Each row of a before or after table is a point. The points were changed in one or more steps. Then noise was added and the rows were shuffled. The steps act on columns, c1 being the first. Write out the steps. A step turns or swaps two columns, mirrors them in a line or flattens them onto one, adds a multiple of one to another, or multiplies or shifts one. Angles are multiples of 10 degrees, from the lower column toward the higher: turns from -170 to 170, lines from 10 to 170 but not 90. Use the fewest steps. Two steps may share a column if one is a turn and the other turns, adds or multiplies; they go together, in the order done. Otherwise the lowest column goes first.
In the rows, zero is written as 128.

Before, 12 rows:
[[197 148 151]
 [129  78 191]
 [104  80 209]
 [118 111 212]
 [156 149 159]
 [182 133 106]
 [116  91 127]
 [125  80 123]
 [ 91 100 215]
 [103 135 188]
 [171 129 131]
 [ 82  76 160]]
After, 12 rows:
[[155 156 185]
 [153 102 210]
 [ 99 167 158]
 [125  97 124]
 [163 116 214]
 [ 59 169 152]
 [ 86 151 136]
 [ 74 150 106]
 [142 113 127]
 [138 128 217]
 [175  94 159]
 [126 100 192]]
Steps: multiply c1 by -1; shift c2 by 20

Before, 10 rows:
[[118 100 121 119 182 152]
 [103 147  16  96 102 172]
 [ 83 112 107  83 154  88]
 [142 100 150 108 173 158]
 [ 70 163 137  79 177  79]
 [211  15 116  74 148  62]
 [108  67 122 141 115 108]
 [133  85 185  58  81  51]
 [163 120 153 112 114  63]
 [147 154  94 138  62 174]]
After:
[[111  66 124 139 116 105]
 [111 121 151 109 113 107]
 [150 100 151 107 174 152]
 [130  14 116  73 149 129]
 [138 147  16  95 102 144]
 [135  99 121 119 183 139]
 [ 78 164 137  81 177  72]
 [ 90 111 107  82 154  82]
 [160 155  94 136  63 165]
 [ 93  84 187  58  81  87]]
Steps: flatten c1 and c6 onto the line at 50 degrees

Before:
[[108  72  73 160  79 115 149 141]
 [125  49  23 151 109  58  85 143]
 [ 97 103 100 119 108 165 205  93]
 [169 109 178 140 212 181 149 150]
 [156  81  41 174 107 119 165 171]
 [113  86  47 130 107 151  94 157]
 [132 161 139 200 101 170 101  65]
 [114 167 131 123 122 111 120 112]
 [ 97 119 122 123 110 155  30 193]
 [ 77 180  86 102 219 136 137 112]
 [154  65 121 165 126 208 200 128]
 [197 110 119  94 155 168 194 123]
 [ 73  99  98 154 178 182 155 129]
 [129  92  89 139 172 138 106 125]]
After (14 x 8):
[[192 123 122 138 108 155  32  98]
 [127 174 121 180 126 208 199 154]
 [141 170  72 177  78 118 150 109]
 [150 143 177 143 212 180 148 169]
 [172 183  40 167 106 117 164 155]
 [144 164  23 201 108  58  84 124]
 [156 137  47 169 106 151  94 112]
 [ 92 123 101 154 108 165 206  98]
 [127 160 100 151 179 182 153  72]
 [112  93  86  84 218 136 135  75]
 [125 147  88 163 172 138 108 129]
 [ 65 194 139  84 102 170 104 132]
 [111 117 129  91 123 112 118 115]
 [124  98 118 152 156 168 195 197]]
Steps: swap c1 and c8; turn c2 and c4 by -100 degrees

Before (13 x 11):
[[140 165 127  89  99  87 144 142 150 121 113]
 [ 28 153  89 145 173 124 149  98 104 161 155]
 [143 148 111 124 175 134 130  71 133 109 125]
 [146 163  54 111 102 153 145 113 154 152 188]
 [128  98 135 108 115  98 197 104 115 133 107]
 [ 99 159 133  96 122  94 132  82 147 121 183]
 [139 143  97 118 109  88 143 103 152 178 107]
 [153  81 122 118 132 128 125 147 170 124 112]
 [147 112  51  76  98 159 126  85 142 114 133]
 [ 42 164 110 129 106 126 149  68 162 157 118]
 [141 161 137 104 199 199 132 104 149 169 103]
 [101 153 125 101 108 109 123  94 130 177 117]
 [148 133  89 149  92 249 155  80  70 129 141]]
After:
[[ 40 126 108 128 107  93 149  68 164 157 118]
 [142 116 111 125 175 110 129  72 132 109 125]
 [128 162 135 109 114 153 198 105 115 135 104]
 [ 28 130  91 145 173 103 149  99 103 161 155]
 [146  97  56 112 104  98 146 114 155 152 186]
 [154 136 122 118 131 173 126 148 170 125 112]
 [140  52 137 104 198 110 132 103 149 170 104]
 [140 165  99 117 107 106 143 103 153 180 107]
 [145 101  52  76  98 151 125  86 142 114 134]
 [147   8  90 149  90 144 154  80  71 129 142]
 [102 143 125 101 109  99 122  93 132 178 117]
 [138 161 127  89 100  84 142 142 152 121 112]
 [ 99 155 132  94 122  92 133  81 147 123 183]]
Steps: mirror c2 and c6 in the line at 130 degrees

Before (13 x 12):
[[ 74 185  98 106 137 146  84  38  67  81 119 148]
 [174 138 181 109 135  50 141  89 166 175 110 117]
 [171 146 220 156  74  94 114 124 126 170 105 136]
 [126 111 123 165 145  59 117 203 166 129 101 131]
 [ 44 144 121  57 182 114 103 179  78 123 151 110]
 [105 145 128 126 166 148 139  64  44 158  86 232]
 [182 160 128  98  70 110 144  94 110 137  56 155]
 [101  96 121 132 128  32  74 180 113 165  74  80]
 [174 176 175 146 134 139 150  83 131 167  42 114]
 [ 75 151  86 159  78  37 148 172 161 185  86  84]
 [170 121 179 157  96  46 181 126 119 134  94  68]
 [ 31  51 126  98 128  99  95 173 144 124 122  91]
 [ 64 106  44  98 181 148  85 148  76 152 181 105]]
After:
[[100  96 151 130 131  29  73 164 113 169  77  81]
 [ 65 105 113  93 184 146  90 103  81 156 184 109]
 [ 76 185  80 101 141 148  85  47  69  80 114 151]
 [129 112 159 167 142  64 113 178 163 129  99 127]
 [ 99 140  98 128 167 151 138  80  43 160  89 231]
 [ 44 146 145  55 184 113 104 162  78 127 155 110]
 [171 124 137 160  96  51 181 148 114 137  97  67]
 [174 176 124 146 129 142 146 111 133 170  42 116]
 [ 71 150 131 157  78  40 150 145 157 183  88  82]
 [185 161 113  98  71 110 144 104 106 138  62 156]
 [173 146 152 158  75  93 116 164 123 167 107 140]
 [ 31  49 146 103 128  97 100 156 148 124 122  93]
 [173 139 128 112 133  49 141 118 165 174 110 118]]
Steps: flatten c3 and c8 onto the line at 60 degrees

Before (14 x 18):
[[116 136 138 108 103 147 175 112 218 122  84 121 172 172 144  98 117 158]
 [ 81 192 110 158 129 168 116 162 123  37  98  78 159  80 149 144 164 146]
 [116 159 104 123 158 166 127 128 128 165 119  11 113 159 138 126 135 160]
 [147  53 103 193 167 128 113 155 179 141 121 120 137 184 144 138 159 151]
 [158  80 130 174 171 152  73 109 129  71 171  98 126 236  75 141 141 141]
 [192 176 137 111 125  70 121 138 121  83 158 174 151 150 126  42 128  48]
 [110 144 147 118 183  80  47 198 170 122 136  96 119 138  73 173 218  93]
 [167 174 201 123 141 123 124 169 130 103  74 149 179 162 167 160 130 105]
 [ 84  95 102 141 104  13 110 137 150  60 207 125  95  98 200 115 156 163]
 [130 137 121 172 101  99 131 201 170 106 137 213 128 133 110 151 112 108]
 [149  97 155 138 157 171 159 136 136 132 149 100  95 121 138 161 140 124]
 [ 83 146 132 175 180 126  63 143  63 104 138 158  82  72 132 131 128 171]
 [150 103 109 204 118  76 126  62 113 141 106  85 131 152  70 128 146 122]
 [109 182 249 186 178 114 107 115 126 195 170 101 104 106 137 129 127 168]]
After:
[[109 180 133 117 178 185 107 114 125 197 170 142 107 108 137 128 126 168]
 [130 138 155  98 103 173 131 198 170 105 138 200 127 132 109 153 113 106]
 [116 136 127 148 103 109 176 112 217 120  85 123 172 171 144  98 118 160]
 [157  80 119 153 171 175  76 110 129  72 170 101 125 236  74 140 141 141]
 [115 156  87 167 159 124 125 126 129 164 119  16 114 160 136 128 135 159]
 [147  52 124 128 168 192 113 155 179 140 122 112 136 184 147 138 156 150]
 [ 84  94 124  14 103 142 110 137 150  60 206 116  95  96 202 116 155 163]
 [ 81 147 136 124 180 175  63 145  64 105 139 156  82  72 134 132 128 170]
 [191 176 143  70 126 111 120 138 120  83 159 172 150 149 126  43 126  48]
 [164 176 143 122 140 123 125 171 129 105  73 169 178 163 167 159 131 107]
 [149  98 123 169 158 138 160 138 134 132 149 111  97 120 139 159 140 125]
 [110 145 120  80 183 118  49 198 171 121 136 105 119 137  73 175 218  94]
 [151 102 113  76 119 206 127  62 113 141 106  84 131 151  70 127 147 122]
 [ 81 192 110 169 130 159 117 160 124  37  97  77 159  81 149 142 164 147]]
Steps: flatten c3 and c12 onto the line at 70 degrees; swap c4 and c6

Before, 12 rows:
[[128 162 102 147 190 213 106 123  94  76 129  91 176 100  38 114 126  94
  145  91 204 125 214 214]
 [ 89 145  65 123 114  92 166 202 123 171 124 113 157 171 121 100 108 163
  181 169 176  93 141  45]
 [ 70 137  67 163 152 154 138 213 136 159 125 149 131 168 148  56 133 129
  147 183 154  91  59  86]
 [110 166  77 117 131 114 166 207 107 159 122  52 126 155 148  68 150 167
  167 136 105 102  79 121]
 [107 116 124 122  55 118 171 178 122  46 154 176 154  75  39 132 111 125
   66  93 116 174 144 154]
 [171 138 149 158 171 221 122 151  89  64 109  66 222 128  96 134 140 109
  108 178 177 129 199 166]
 [172 112  86  83 116 190 132 105 118  45 159 140 189 139  23 110  70 129
   94 139 138 151 159 193]
 [ 27 130  86 110 119 119 170 175 158 121 117  90 137 190 139  85 155 133
  158 193 147 111 135 138]
 [119  78 136  73 106 160 114 139 166  72 146 107 151 106  64 156  65  88
   69  82 148 133 130 126]
 [147 130 162 152 169 185 102 153  89  65 171 115 195 155  58 134  62  79
  133 104 119 179 218 213]
 [ 74 162  78  63 104 115 208 178 157 112 119 163 149 127 158  75  92  95
  119 141  98  56 114  63]
 [ 61 201  99 119 121 137 153 198 120 107 119 130  97 211 160 112 136 197
  157 146 149  74  91  77]]
After, 12 rows:
[[ 27 128  86 111 119 120 170 175 158 119 116  90 120 192 139  85 160 122
  159 193 148 111 136 138]
 [172 109  87  83 115 189 134 105 117  44 162 140  72 140  25 111 113 106
   94 138 136 152 159 195]
 [131 163 101 146 190 214 108 121  94  72 128  92  73 103  41 113 157 145
  143  92 203 124 214 213]
 [ 87 145  65 123 115  92 165 202 121 171 123 112 114 171 119 101 129  86
  180 170 175  93 139  49]
 [ 72 138  67 164 153 154 140 210 135 157 125 148 125 169 149  54 136 123
  147 183 155  92  58  85]
 [ 75 162  79  66 104 113 209 178 156 111 118 162  95 128 158  74 107 151
  119 142 100  57 114  63]
 [118  79 136  74 105 162 114 138 168  73 146 108  92 106  65 155  80 157
   70  82 147 133 128 126]
 [147 130 162 152 170 185 101 155  90  65 172 117  48 153  56 133 108 151
  132 106 118 180 217 211]
 [ 63 201 100 122 123 138 153 199 121 105 119 130 183 214 161 112 115  71
  156 145 149  76  91  78]
 [171 139 151 158 171 219 123 153  90  63 109  64  33 129  95 133 206 113
  108 176 178 130 199 166]
 [112 168  77 117 130 112 166 206 105 159 122  52 142 156 144  69 147  89
  167 134 106 104  76 120]
 [106 117 125 123  54 118 172 177 123  48 156 175 103  75  38 131 128 119
   65  92 118 176 141 155]]
Steps: add 0.7 times c13 to c17; turn c13 and c18 by -160 degrees

Before:
[[102  83 157 168 127 100 136 123 145 179 105 178 140 121 119 185  97 143
  166 105 152 150 116 116  97 154 106 113 105 149 193  73]
 [ 93 137 146  34 132  83 119 168  87 126 151 147 154 118 137 173 166 120
   92 151 110 152 137 126  78 111  61 142  93 123 178  67]
 [ 28  61 100 105 150  98 173  91 123  79 106 128 144 141 151 152 133 136
  100 141  56 189 157 182 149 132  83 197  88 150  86 146]
 [199 199 128 133 123 130 122  91 200  38 118  44 109 123  94 197 131 148
  119 137  99 107 136 118 112  89  41 111 102 121 112 135]
 [ 94 229  95 161  85 167 165 136 164 167  93 130 111  92  38 117 147  66
   91  83 181 194 109 110 101 133  70 155 110 110 142 145]
 [170 161 160 224 129 134 147  61 127 125 153 102 169 209 137 215 192 102
  118  29 137 211 149  68 187  91 238 132 130 113  69 109]
 [118 170  98 105 141  51 222 157  98 155 175 145 150  86 237 123 222 126
  178 156 152 206 108  40  93 141  63 183 156 169 113 155]
 [ 66  81 115 143 147 117 107 128 103  90 114  73 188 153 139 178 143 120
  163 121  85  66 144  84 139  76  43 143 115  87 158  97]
 [109 122  65 180  96 114 102 168 118 159 148 156  38 106 224 164  50 129
  156 126 131 165  82  93  93 159  78 213  65  83 163 120]]
After, 9 rows:
[[104 131 200 205  96 112 106 170 120 155 141 154  41 104 231 165  50 122
  144 117 132 164  84  99 145 165  84 218  99  83 162 125]
 [101 232 176 112  80 169 164 130 167 161  93 133 108  88  36 111 155  69
   97  79 174 194 105 108 129 142  73 159 102 112 144 146]
 [ 98  84 122 145 122 103 137 124 145 183 100 181 137 124 123 181  88 146
  165 108 150 152 114 109  79 153 103 112 105 144 186  73]
 [169 166  66  82 126 137 146  60 123 123 153 103 161 205 134 214 201 100
  123  26 137 208 145  71 147  91 233 132 100 118  70 113]
 [ 67  86 132 138 149 120 110 120 109  90 118  74 190 155 137 169 144 116
  163 118  88  63 140  85 143  74  41 139 116  89 158 100]
 [ 27  63 133 146 144  93 174  92 121  79 105 127 146 139 151 148 129 135
   99 144  61 190 159 184 166 136  85 198  92 151  93 154]
 [198 202 132 158 128 128 118  85 204  29 117  46 113 124  95 199 137 146
  122 141  94 115 142 115 115  88  38 105 119 118 111 131]
 [123 173 172 132 144  48 222 157 101 157 176 145 154  82 238 123 219 126
  172 164 148 208 119  31 127 137  66 186 154 167 110 142]
 [ 90 140 149  92 135  77 119 170  85 125 148 136 156 118 139 175 170 124
   96 149 110 151 138 123  82 110  66 139  67 125 176  61]]
Steps: mirror c3 and c25 in the line at 110 degrees; add 1.5 times c20 to c4; turn c4 and c29 by 30 degrees

Before (11 x 64):
[[160 145 131 139  81 108  55 123 139 125  89  83  82 120 182 179 170  77
   71  76  69  85 100 133 165  86 101 160  88 217 133 201  97 122 134 112
  154 125 124 166 135 130  69 167 147 121 112 161 144 135 173 131 204  66
  154 175 147 117 125 124 109 138 189 116]
 [152 181 122 165 136 156  30 108 148 106 128 119 145 131 184 145 167 108
  104 126  85 149 123 128  82 113 116 120 141 198  95 161  82 143 109 160
  121  54 162 208 136 117 147 144 146 107  98 128 143  87 199 126 179  92
  120 188 157 126 120 142 126 117 165 129]
 [ 54 130 151 103  46 137 150 147 117 135 114 166 146  96 128 115  97 138
  129 125 181 136 111 155  87 166  68 130 111  94 167 108 115 130  79 126
  174  71 166 120 119 134 116 105 104 172 114 114 118 189 118 124  55 116
   52 109 112 115  93 100 126 133 153 112]
 [150 150  90 117  87 144  55 133 147 113  91 111 139  92 137 124 160  62
   81  95  81 111 124 132 169  94 101 151  75 153 122 167 106 139 115 170
  137  89 127 184 135 112  68 248 136 136 116 103 134  91 171 130 165  85
  183 164 127 106 123 169 138 159 154 112]
 [165  72 127 108 104  99  25 132  83  96 160 214 173 132 131  96 115  49
   53 127  73  99 135  81 114 146 129 149 129  82 141 121 155 142 168 124
  143  94  40  56 103 174 233 183  95 139 107  86 189 123 168  92 100  99
  128 201  80 223  75  83 125 230 156 152]
 [ 47 129 140 136 110 136 166 113 141 129 130 134 143 158  65  99 169 137
  128 124 172  79 110 146  82 202  81 156 137 107 168  54  75 160  69  99
  168 123 187 125 113 147 115  56  91 173 109 124 141 195 126 120  85 155
   84 102 115 124 117 148 135 148 123  89]
 [167 195  97  97  67  95  25 138 151 127  87  94  91 111 181 170 189 104
  105  70  32 151  93 147 149  66  72 144 148 168 155 110  99  84 120 167
  148 117 132 176 131 105  64 163 154 123 100 131 167 121 159 122 185  87
  184 125 148 105 131 154 124 121 152 140]
 [123 107 117 128  62 134 149 116 115 167  98 106 161 107  88 105 142 134
  116  85 165 128 167 148  43 164  26 116 108 126 176 106 136 177  72 118
  145  97 211 128 105 150 131  97  72 163 160  86 103 165 124 128  87 124
  104 147 162 119  99 135  94 128 161  95]
 [ 19 128 165  81  63 112 159 114  95 151 137 133 144 141 122 124 165 157
  150 102 138 128 120 196  57 161 103 137  85 111 176 102 152 175  74 116
  161 121 181 121  71 156 120 102 110 136 187  98 116 166 134 158  79 116
   88  88 140 140 111 140  92 145  98 100]
 [ 78 112 172 120  91 174 195 117 142 122 111 180 150 104 122  92 144 157
   98  98 174 106 133 136  69 174  61 145 104 122 173  95 100 159  70 142
  124  96 204 152  71 172 125 103  60 146 119  53 154 200  86 115  71  93
  104 155 144 142  76 116  77 140 103  93]
 [119 109  91 107 141 105   7 168  85 102 166 192 179 156 134  77 124  48
   64 102  92 116 111 139 105 146 157 101 135 107  93 106 188 121 132 138
   96 157  94  73 118 153 155 155  92  96 108 127 185 154 140 129 161 105
   63 196 102 215 101  71 121 198 171 105]]
After (11 x 64):
[[ 43 127 140 138 111 134 171 117 140 162 131 131 143 153  66  98 171 142
  131 124 173  81 106 146  79 201  80 126 134 104 165  50  76 162  79  96
  174 116 187 124 117 148 115  58  86 175 127 116 136 193 128 124  81 155
   83 102 118 121 115 100 132 151 125  93]
 [ 18 126 163  76  61 100 157 111  95 140 141 132 144 140 125 123 164 156
  151 106 136 133 116 192  53 167 108 154  85 114 175 101 151 171  81 108
  164 114 183 119  72 153 117 106 107 137 173  99 115 169 137 155  79 119
   86  88 143 146 113  92  89 149 102  95]
 [170  37 125 109 103 125  20 137  88  92 165 213 170 133 129  88 113  51
   52 128  70  96 134  79 117 144 131 130 123  79 135 121 154 143 190 126
  145  94  37  59 105 172 235 182  89 140 120  87 191 127 171  92 105  97
  126 203  81 226  71 135 126 228 157 154]
 [161 160 128 139  88 112  57 130 142  85  91  84  83 122 184 181 169  73
   74  74  70  78 102 135 163  93 103 129  89 216 134 199  96 121 135 108
  154 125 127 167 134 129  69 167 152 123 128 166 146 131 174 127 202  65
  156 181 148 116 123 133 107 139 192 114]
 [114  92  91 105 139 129   9 166  83  93 167 188 181 152 132  86 128  46
   63 105  86 121 110 135 105 148 160 110 131 106  98 105 188 121 171 137
   94 158  97  64 124 153 155 158  87  97 103 128 183 154 144 127 160 106
   62 189 105 215  98  94 125 201 172 106]
 [167 230  95 100  74 101  21 140 152  79  89  95  92 112 181 167 193 104
  106  71  32 153  88 144 150  71  72 119 150 170 159 113 100  86 108 163
  149 112 128 171 129  97  61 165 158 119 113 137 164 120 155 120 190  86
  183 123 149 106 131 142 123 119 147 141]
 [ 76 107 174 114  94 173 192 116 143 153 109 182 147 102 123  85 142 160
  100  99 177 107 134 134  68 176  61 129 108 125 175  90  95 162 104 139
  128 101 204 151  73 173 128 104  56 138 128  53 150 205  87 110  70  88
  104 160 144 139  75  82  80 146 107  92]
 [122  94 124 129  63 109 149 119 114 177  90 105 156 107  89 109 141 135
  110  80 167 126 163 144  46 166  27 141 110 122 174 104 131 175  84 117
  148  92 207 131 111 153 129 100  69 167 145  85 107 168 122 131  86 124
  104 141 165 117 101  92  94 130 159  99]
 [153 211 117 164 132 167  32 108 147  96 132 121 140 135 182 144 167 112
   98 126  80 145 120 128  83 114 118 108 138 198  96 161  81 145 110 158
  121  53 167 208 135 115 151 142 143 102 100 128 146  82 201 127 180  93
  119 190 162 127 115 120 125 125 166 137]
 [ 50 133 151 105  41 126 145 149 117 142 110 167 147 100 128 117  96 136
  125 125 182 138 109 156  85 170  67 124 108  99 172 108 115 131 115 126
  178  71 166 120 124 135 117 105 104 171 122 116 113 189 112 122  59 119
   51 107 113 121  94  77 126 133 150 115]
 [149 168  92 112  85 149  58 131 149 126  91 111 142  89 137 118 155  63
   80  99  82 113 123 130 167  94 102 136  73 149 126 165 109 133  89 170
  139  90 122 184 137 111  71 248 138 138 124 104 133  92 171 132 162  84
  191 168 129 112 123 144 134 163 149 117]]
Steps: multiply c2 by 1.6; turn c6 and c10 by 40 degrees; add -0.5 times c15 to c10; flatten c28 and c47 onto the line at 60 degrees; turn c35 and c60 by 50 degrees
